Each row of a before or after table is a point. One or more steps were done to the points. Then noise was added and the rows were shuffled. The steps act on columns, c1 being the first. Write out the steps. A step turns or swaps two columns, mirrors them in a line or flattens them onto one, adds a multiple of one to another, or multiplies or shifts one. Angles are multiples of 10 degrees, from the lower column toward the higher: turns from -170 to 170, lines from 10 to 170 but not 90. Use the fewest steps. Two steps may share a column if one is a turn and the other turns, adds or multiplies; they go together, in the order done. Otherwise the lowest column goes first.
In the rows, zero is written as 128.

Before (11 x 3):
[[137 167  91]
 [170  94  90]
 [121  86 126]
 [ 94 143  72]
 [170 157 154]
 [155 114 123]
 [128 145 120]
 [130 100 161]
 [142  85  72]
 [129 130 148]
 [168  96  89]]
After (11 x 3):
[[142  85  65]
 [ 95 144  89]
 [127 145 121]
 [155 115 110]
 [137 166  87]
 [119  87 130]
 [130 130 145]
 [168  95  69]
 [131 101 160]
 [168 158 133]
 [170  95  70]]
Steps: add -0.5 times c1 to c3

Before (12 x 6):
[[111 130  90 116 130 165]
 [137 141 113 106 142  99]
 [167  61 132 101 112 141]
 [117 156 119 124 156 132]
 [119 128 100 114 166  91]
 [125  84 159 134 177 136]
 [142  90 106 163  78 176]
 [179 129 159 146 113 182]
 [198 122 138 164  74 154]
 [ 81 140 144 120 100 104]
 [189 120 112 131  82 107]
 [103 110 132 116  89  92]]
After (12 x 6):
[[194 169 124 169  75 173]
 [112 156  94 115 145 143]
 [139 121 116 109 153 103]
 [192 131  90 132  92 142]
 [176 189 149 146 104 181]
 [103  78 119 112  92 113]
 [ 80 102 135 120  99  87]
 [169 111 127 103 109 203]
 [122 103 174 138 160 168]
 [118 142 124 128 161  99]
 [116  99 112 110 169  96]
 [143 145  91 167  88 193]]
Steps: add 0.5 times c1 to c6; turn c2 and c6 by -50 degrees; turn c3 and c5 by -20 degrees

Before (14 x 9):
[[144 152 125 155  91 119 113 147 158]
 [127 152 171 136 189  77  99 160  93]
 [149 109 150 103 104 125 118 146 153]
 [161 135 141 126  91 147  98 133 163]
 [ 45  82 155 146 156  86 122  65 120]
 [119 105 150 139 186  32 118 145 110]
 [132 135 144  92 104  95  93 133 122]
 [158 136 109 111  57 128 148 116 131]
 [ 78 148 181 130 132  62 116  56 157]
 [135 113 136 133 106 115 114 135  99]
 [115 103 175 156 155  67  93  55 110]
 [156 103  97 124  89 114  92 127 152]
 [109 119 138 135  77  98  82 125 126]
 [142 152  91 104  92 146  98 110 150]]
After (14 x 9):
[[158 137 112 112  56 131 149  66 139]
 [148 111 153 103 101 148 119  97 128]
 [110 121 151 134  77 116  82  73 145]
 [143 152 130 160  91 152 117  99 146]
 [ 79 150 210 132 131 134 119   8 166]
 [136 113 134 132 106  99 117  83 125]
 [159 140 137 126  94 171  99  82 115]
 [ 46  84 169 150 158 105 123  13 146]
 [127 155 186 133 192  76 100 109 137]
 [114 105 198 153 155  91  94  10 149]
 [143 152  89 105  89 156  99  58 139]
 [133 136 159  93 106 112  91  82 146]
 [120 105 188 137 185  77 119  94 191]
 [157 105 113 125  88 147  92  76 161]]
Steps: turn c6 and c9 by -70 degrees; turn c3 and c9 by -30 degrees; shift c8 by -50

Before (10 x 12):
[[128  99 130 120 172 156 168 125 132 130 150 125]
 [123  91 171 100 136 119 144 118 153 111 132 141]
 [135 129 107 153 139  93  77 166  97 188 132 140]
 [131 100 132 104 123  54 124 122 114 142 113 104]
 [127 130 155 127  99 103 179 144 198 107  87 117]
 [151 111 131 121 148 140 111 167  78  96 104 138]
 [198 112 103 150 155 133 132 136 155 124 119 147]
 [127 100 167  84 106 118 122 124  68 127  48 153]
 [154  61 131 114 117 147 141 147  74  98 113 148]
 [ 95 188 104 137 152 145 132  94 131 136 135 216]]
After (10 x 12):
[[103 138 113 153 136  62 139 186  75  91 125 116]
 [132 206 118 107 120 124 131 129 111 144 126 100]
 [ 82 126 119 149 153 114 181 101 154 127 149 154]
 [147  91 132 212 129 178 100  24 133 133 153 140]
 [ 88 157  84 113 117 134  90 206 200 115  98 125]
 [121 151 133 139 126  96 116  94 159 112  85 105]
 [138 153  43 154 111 103 132 153  74 120  83  85]
 [120 124 101 138 169 106 153 171  86  84 127 121]
 [163 164 134 140 162 140 170 186  89 183 145 152]
 [ 99 115 150 123 158  89 105  56 136 134 125 119]]
Steps: turn c1 and c7 by 130 degrees; turn c2 and c6 by 110 degrees; turn c3 and c11 by -90 degrees; swap c4 and c12; turn c5 and c8 by -40 degrees; multiply c8 by 2.5; turn c9 and c10 by 10 degrees

Before (9 x 18):
[[101 170 161 111 107  88 164 149  81 124 125  93 118 110  63 112 112 105]
 [110 160 211 136 105 106 131 151  72 121 190 104  94  90 100 120 135  86]
 [138 152 145 132 131 177 136 178  96 155 175  83 125 105 100  87 183 109]
 [168 146 100 157 169 122 122 164 151 140 144 112 119 127 151  80 210 110]
 [148 147  87 160 175 175 148 154 146 136 172 101 107 138 140  75 158 110]
 [134  92 115 144 126 116 122 121 120  98  83 174 155 124 128 130 109 134]
 [ 66 124 144 106 127 109 135 136  95 100 116 180 144 123 125 136 128 121]
 [ 99 119 147 127 146 117 118 117 119  93 114 159 165 116 157 113 119 182]
 [ 88  85 147 129 144 117 103 123 139 130 106 160 155 155 139 106 116 147]]
After (9 x 18):
[[ 68 125 113 146 128 110 135 135 110  99 112 178 142 123 125 135 130 115]
 [168 148 133 101 168 121 123 163 132 140 151 112 100 127 152  81 213 145]
 [147 148 149  76 174 174 149 151  99 136 142 102  85 139 138  77 162 127]
 [137 151 131  82 128 174 138 176  48 153 118  82 147 106 101  85 182  65]
 [ 97 121  89 139 146 116 118 112 131  94 131 159 146 117 155 111 118 225]
 [108 161 164  68 105 109 133 149  12 123 114 103 212  91 101 120 135  42]
 [102 167 140 135 108  86 163 152  83 121 114  93 161 110  65 114 109   7]
 [135  93 100 165 126 118 118 120 163  95 158 175 114 124 129 129 109 134]
 [ 86  84 101 147 146 118 104 123 164 128 134 160 148 154 137 104 116 165]]
Steps: turn c3 and c13 by 90 degrees; add -1 times c11 to c9; turn c4 and c11 by 110 degrees; add 1.5 times c15 to c18

Before (12 x 24):
[[ 96 128 165  89 114 118 164 123 146  94 148 121  85 160 142 156 118 144
  136 187  99 150 131 152]
 [116 115  89 112 188 108 110 114 133 122 122 128 149 139 133 154 104 117
  144 168 113 118 132 158]
 [103 158 107 126 143 123 151 124 140 140 139 119 126 106 159 153  87 152
   97 103 149 104 107 101]
 [154  72 117  83 175  72 125 110 124 114 128 122 147 133 129  94 103 131
  176 115  83 110 119 155]
 [134 136 114 137 142 122  76 158 145 147 112 152 133 122 159 137  99 140
   77 136 121 133 146 146]
 [126 130 124 124 124 123 116 160 123 108 146 159 135 156 113 131 130 118
  147 121 115  97 105 137]
 [ 99 179 151 129  78 116 111 164 132 123  92 116 125 132 130 121 134  89
  114 124 105 111 118 104]
 [109 149 124 123 135 107  95 104 102 143 152 122 159 134 131 166  88 111
  150 133 130 115 140 102]
 [127 143 132  74 115 122 111 148  88 157 182 128  64  68 114 110 154 131
  122 115  97 127 136 109]
 [133 131 154 130 129 122 119 134 133 119 126 105  89 134 117 117 139 139
  146 129  92 125 115  92]
 [108 164 127 104 161 112 157 100  95 107 154 118 160  93 136 139 142 132
  120  86 148 154 157 124]
 [151 106 126 126 123 105  86 126 127 120 127 155 144  99  96 122  74 146
  144 144 127 122 102 129]]
After (12 x 24):
[[100 127 163  89 113 119 167 114 147  93 106 120  83 190 144 158 120 143
  120 166  99 147 135 152]
 [105 167 129 102 163 113 158 129  94 113  89 117 157  55 137 146 140 131
  132  67 147 151 162 127]
 [128 128 120 123 126 120 119  89 125 109 141 159 136 181 115 126 129 119
  104 100 115  96 103 137]
 [107 149 119 121 137 110  97 123 103 141  95 122 155 136 126 168  88 110
  107 114 127 114 142 103]
 [ 99 160 113 121 139 123 146 124 145 138 122 124 128  84 158 155  84 156
  159  84 147 103 107 100]
 [136 133 117 133 140 122  78 121 150 144 164 153 129 119 158 137  98 136
  177 122 115 135 143 143]
 [152 108 129 125 123 105  89 128 121 119 125 151 141  67  87 127  77 145
  108 123 132 117 101 132]
 [100 185 150 129  83 112 116 137 132 124 177 109 127 138 129 119 127  87
  140 105 106 108 117 109]
 [158  70 116  81 177  72 119 138 127 114 113 116 148 139 126  90 103 128
   81  98  85 114 117 150]
 [114 112  86 115 192 107 108 136 134 126 122 127 147 148 137 154 107 117
  117 148 112 123 133 163]
 [130 128 154 130 130 122 123 124 127 116 136 108  88 139 119 114 144 136
  108 112  95 120 113  91]
 [127 140 135  72 115 125 113  76  90 158 106 128  60   9 114 111 152 131
  137  94  99 127 135 105]]
Steps: turn c8 and c11 by 130 degrees; multiply c14 by 2; multiply c19 by -1; shift c20 by -20

Before (11 x 48):
[[149 192  77 107 171  95 173 125  89 107 142 127 149  78 157  63 159 141
  173 131  79 132 143 128 107  97 117 136 143 231  93 109 171  93 132 185
  133  78 124 115 175  94 105 126 141 187 166 147]
 [140 176 121 152 156 142 101  92 121 161 151 101  92 125 116 192 102 136
  140 185 185 135 110 132 154 126 154 133 103 115 131 171  97 130 135 156
  115 115 106 122  94 115 165 135 132  86 106 162]
 [ 82 147 138 144 140  94 120 104 117 177 136 135  93 111 112 159 126 167
  151 134 134 105 129 118 124 174 100 120 108 103 119 186  90 124  67 144
  109 148 150  85 116 137 137 131 120  87 131 125]
 [127 147  94 140 127 122  49 104 154 143 110 125 134 120 106 162 106 113
  148 185 183  87 111 134 159 161  79 100 108 144 132 155  98 119 140 140
  150 124 111  79 125 133 132 154 102 126 103 126]
 [133 129 136  82 131 106 118 129 185  92 115 145 108  98 144 103 130  69
   46  88 170 117 154 133  98 111 159 140 134 128 133 152 148 145 168 182
  127 139  65 151 147 145 108 143 217 171 153 140]
 [118 149 123 103 120  84 113 112 140 173 115 133 104 167 104 123 117 176
  140 183 156 139  86 144 178 149  99 134 139 131 132 145  84 111 117 156
  136 118 137 104 112 162 161  88 148 108  99 135]
 [159 174 121 148  93  91  94 117 141 136 115 117 108 157 116 198  90 120
  118 143 145 116 123 141 131 151 115  96  87 147 137 153  97 145 130 124
  136 145 180  89 137 113 113 132 152  80 110 142]
 [140 162 136  83 188 124 181 145  78 124 150 120 162  87 161  68 205 178
  119 127  84 105 146 147  84  83 128 126 109 213  90 106 105 100 158 165
  129  89 179 107 126  90  94 154 141 192 177 139]
 [128 172 129 125  91 108 112 140 153 147 104 114 130 119 100 189 104 107
  121 152 122 133  96 134 149 198  85  74  93 115 126 197  68 139 113 122
  131 102 135  83 123 128 160 145 104 113 129 187]
 [145 154  89 100 106 104 109 155 114 142 116 181  83 108 161  99 157  82
   20 129 183 116 132 165 151 126 187 151 144 143 125 134 161 120 117 156
  134 101  65 141 151 181  74 154 203 188 136 127]
 [167 157  93  65 187 124 178 132  58 137 136 139 166  97 159 104 221 105
  132 130 115 148 177 146 115  82 121 148 141 202 119 148 177 110 160 178
  111 107 168  95 159 125 104 112 106 189 177 123]]
After (11 x 48):
[[145 154  88  99 106 104 109 154 166 143 116 180  84 109 161 156 156 155
   20 132 183 117 132 128 153 126 188 150 145 144 122  88 160 120 116 157
  136 102  64 142 150 182  75 154 203 186 136 127]
 [140 177 121 151 155 143 101  91 134 163 151 101  92 127 116  74 101  90
  141  60 184 134 110 133 153 125 155 134 102 113 133 106  98 130 134 156
  115 116 107 123  93 114 164 135 131  88 104 163]
 [ 82 147 138 144 140  94 120 105 121 176 136 135  92 112 113  99 126  44
  151 117 132 105 130 142 124 174 100 119 108 104 119 137  90 123  68 144
  110 147 150  85 116 138 136 131 120  87 130 126]
 [132 128 136  82 131 106 118 129 112  93 116 145 109  98 143 145 131 152
   44 171 170 115 154  73  98 112 159 140 135 128 131  62 149 144 168 181
  126 139  64 151 145 144 108 143 218 172 152 141]
 [118 149 123 104 120  83 113 111 138 174 116 134 104 168 105 141 118  78
  139  74 156 139  86 112 179 149 100 134 139 130 132 162  85 112 118 156
  136 118 137 103 111 162 160  87 148 110  99 136]
 [167 157  94  65 187 123 178 133 170 138 136 138 166  95 158 151 221 142
  132 130 117 148 176 186 115  84 122 147 141 203 120  80 176 110 159 178
  110 107 167  95 160 124 104 111 107 191 177 123]
 [140 162 137  81 188 123 181 143 163 125 150 121 161  86 162 186 205 126
  121 139  84 106 146 168  84  83 129 126 110 212  91 163 105 100 156 165
  131  88 179 105 124  90  94 154 141 192 177 138]
 [149 192  78 107 169  94 172 124 141 105 141 126 149  76 156 193 158 145
  175 136  78 131 142 164 105  96 116 135 142 231  93 140 172  93 133 184
  132  78 123 114 177  91 106 126 139 187 165 146]
 [158 173 121 147  93  92  94 116 135 135 116 118 108 159 116  62  89 107
  121 101 144 116 122 113 130 152 115  95  86 145 136 114  97 144 132 123
  136 145 180  90 137 113 112 132 151  79 109 140]
 [127 147  96 141 128 122  48 105 124 142 110 126 133 120 107 103 106 107
  150  67 182  86 109 103 160 160  79 100 107 144 131 111  99 120 141 140
  151 123 111  79 124 133 130 155 101 126 102 126]
 [128 173 129 126  91 107 114 140 124 146 104 113 130 119 101  71 104  67
  122  93 122 133  97 102 148 198  85  73  94 115 128  94  69 140 114 122
  131 102 134  84 124 128 159 145 104 113 129 186]]
Steps: turn c9 and c24 by -110 degrees; turn c16 and c20 by -170 degrees; add 0.5 times c26 to c18; turn c18 and c32 by 130 degrees
